Each row is a point. Each copy is the shape, with its points in the same order, turned, moved and blurred by noise. Say if it was mirrored as well.
In the rows, 128 means zero.

Shape (9 x 3):
[[ 82 169 131]
 [114 140  71]
 [161 105 162]
 [163 155 169]
 [147 148 124]
 [122 133 115]
 [131 125 137]
 [ 97 146 164]
 [118  85 144]]
Copy 1 (9 x 3):
[[183 139 164]
 [167 115  88]
 [ 77 135 135]
 [ 98 177 144]
 [122 153 114]
 [132 128 122]
 [110 130 137]
 [138 138 173]
 [100  92 147]]
Copy 1 is: mirrored
Copy 2 (9 x 3):
[[162 188 150]
 [118 179  98]
 [134  83 130]
 [185 110 122]
 [159 132 113]
 [132 147 126]
 [133 118 134]
 [160 142 171]
 [ 99 118 152]]
Copy 2 is: only turned

Shape (7 x 4):
[[ 83 162 147 161]
 [ 94  92 138 123]
 [138 127 124 109]
 [169  90 117 131]
 [104 137  83 105]
 [142 183 136 139]
 [ 97 107 113 122]]
Copy 1 (7 x 4):
[[177 103 156 164]
 [147 125  92 131]
 [113 138 144 114]
 [114 183 129 108]
 [ 83 109 137 157]
 [137 124 202 135]
 [122 117 107 143]]
Copy 1 is: only turned
Copy 2 (7 x 4):
[[121 153 121 199]
 [ 75 117 133 149]
 [126 131 122 113]
 [134  87 155 106]
 [101 173 138 111]
 [172 154 110 151]
 [ 82 135 142 138]]
Copy 2 is: mirrored
Copy 3 (7 x 4):
[[ 77  79 118 130]
 [139  90 161 161]
 [150 125 125 131]
 [155 162 162 130]
 [139 120  95 178]
 [104 120  91 100]
 [133 103 140 173]]
Copy 3 is: only turned

Shape (14 x 8):
[[109 111 111 126 103 120 112 132]
 [116 140 119 123 140 172 110 113]
 [133 152  78 121 110 131 169 111]
 [ 77  91 119 169 113 128 120 132]
 [113 160  80 165  96 101  84 145]
 [102 144 157 162 115 134 159 153]
 [164 113 125 133 168  98 103 159]
 [156 151 116  97 152 140 103 108]
 [140 154 130 154 138 163 152  87]
 [161 141 158  71 135 116  98  96]
 [102 145 147 107  95 168 162 144]
 [104  97 148 104 151 112 155 146]
 [118 136  99  86 159 132 164 147]
 [ 99 186 116 155 175  83 163 106]]
Copy 1 (14 x 8):
[[126 145 109 131 155 106 154 140]
 [140 147 130 112 104 144 164 128]
 [177 157 126 110 172 131 137  92]
 [107 147 142 109 162 107 143 179]
 [158 129  90 145 184 153 156 175]
 [142 144 147 127 131 120  83 156]
 [122  84 144 180 143 123 157 115]
 [157 111 112 136 109 138 173  92]
 [152 123 143  80 121 157 121 104]
 [144  94  81 136  89 101 156  83]
 [147 187 122 124 106 111 101 121]
 [133 134 159 144 123  64 132 120]
 [178 158 160 151 131 100 154  95]
 [218  88 163 110 153 115 126 145]]
Copy 1 is: only turned
Copy 2 (14 x 8):
[[112 121 119 122 147 141 142 111]
 [126 123 141 148 117  89 161 114]
 [136 116 130 122  89 164 183 138]
 [ 62 127 119 118 148 126 124 134]
 [ 94 166 134 144 123 174 135  76]
 [112 123 141 147 113 139 100 166]
 [155 185  90 104 132 114 119 116]
 [174 150 138 132 123 103 170 107]
 [130 131 175 118  84 102 156 148]
 [202 136 155 120 163 112 156 112]
 [138  71 132 161 117 133 127 146]
 [144 125  95 124 159 120 133 177]
 [159 126  82 148 112 126 173 156]
 [126 199 150 156 114 155 172 189]]
Copy 2 is: only turned
Copy 3 (14 x 8):
[[133 102 119 116 123 139 156 104]
 [125 118  95 102 104 118 135 156]
 [113  86 166 106  76 126 121 127]
 [127  90 109 147 131 154 193 139]
 [110 127 149 110 115 102 192  85]
 [ 92 118 137 168 140 141 141 152]
 [191 141 151 128 150 103 136 130]
 [155 123 116  98 108  90 101 135]
 [119  98 122 146  76 101 117 170]
 [156 116  89 111 130  95  73 101]
 [ 82 123 116 129 120 171 107 138]
 [153  91 125 130 165 160 115 150]
 [137 100 160  79 132 149 107 159]
 [107  59 178 128 151  69 131 158]]
Copy 3 is: mirrored

Shape (13 x 9):
[[107 132 158 105 165 174 138  99 102]
 [143 112 138 106 161 135 136 167 132]
 [159 159  99 148 164 179 118 134 121]
 [115  98  80 153 143 143 123 155 106]
 [102 104 126 141 116 126 108 155  98]
 [110 125  87 162 154 124 120 167 171]
 [103 150 145 118 145 108 143 181 121]
 [139 135 147  86 128 138 118 137 148]
 [136 165 126 167 101 126 106 147 143]
 [158 113 168 163 166 156  73 142 152]
 [180 168  98 105 147  79  95 132 115]
 [133  97 143  97 127 156  63 113 115]
 [133 127 144 121 128 137 178 142 189]]
Copy 1 (13 x 9):
[[153 121 127 166  84 108 160 121  94]
 [134  98 136 137 130 131 128 171 131]
 [160 147  86 131  87 167 125 160 114]
 [162 159 103 162 142 133 110 150 166]
 [144 127 126 157 131 120 100 109 171]
 [103 169 112 133 129 150 127 171 180]
 [ 84 110 123 150 143 129 113 132 126]
 [132  94 141 113 115 140 156 129 133]
 [114 148 112  95 104 157  98 110 153]
 [137 117 150 132  44 149 104 167 163]
 [141 123 156 119 142 223 117 126 114]
 [183  94 150 150  85 146 146 109 171]
 [105 135 140  83 124 100 156 164 130]]
Copy 1 is: only turned
Copy 2 (13 x 9):
[[138 124 129 141 141  69 127 153 112]
 [144 156 147 108 156 144 131 164 149]
 [125 198 130 104 156 109 167 121  94]
 [123 172 149 145 120 173 164 124 107]
 [136 126 143 124  95 164 150 119 132]
 [105 195 183 131 128 152 160 112 158]
 [149 156 122 117 112 135 130 135 187]
 [105 128 148  87 150 120 114 146 144]
 [104 154 137  73 123 130 177  87 150]
 [153 152 207  73 142 107 174 135 116]
 [145 167 127  71 174 149  96  68 136]
 [123 111 174  89 126 126 114 136  78]
 [ 84 145 142 121 175 122 157 148 188]]
Copy 2 is: only turned
Copy 3 (13 x 9):
[[113 119  97 100 128  66 143 128  96]
 [111  97 156 117 143 105 120 144 146]
 [146 109  93 101 104 101 131 185 158]
 [119  95 108 176 119 106 153 146 175]
 [110 110 118 169 103 106 130 101 157]
 [104 116 123 164 127 163 134 183 152]
 [ 96 121 126 122 158 133 102 105 151]
 [127 145 155 111 124 107 120 135 122]
 [138 135 105 126  81 163 111 131 154]
 [102  93 137 122  56 114  93 170 113]
 [195 125 129 139 144 120  64 147 148]
 [134 142 150 148  79  58 117 133 114]
 [114 123 156  99 136 166 165 140 111]]
Copy 3 is: mirrored
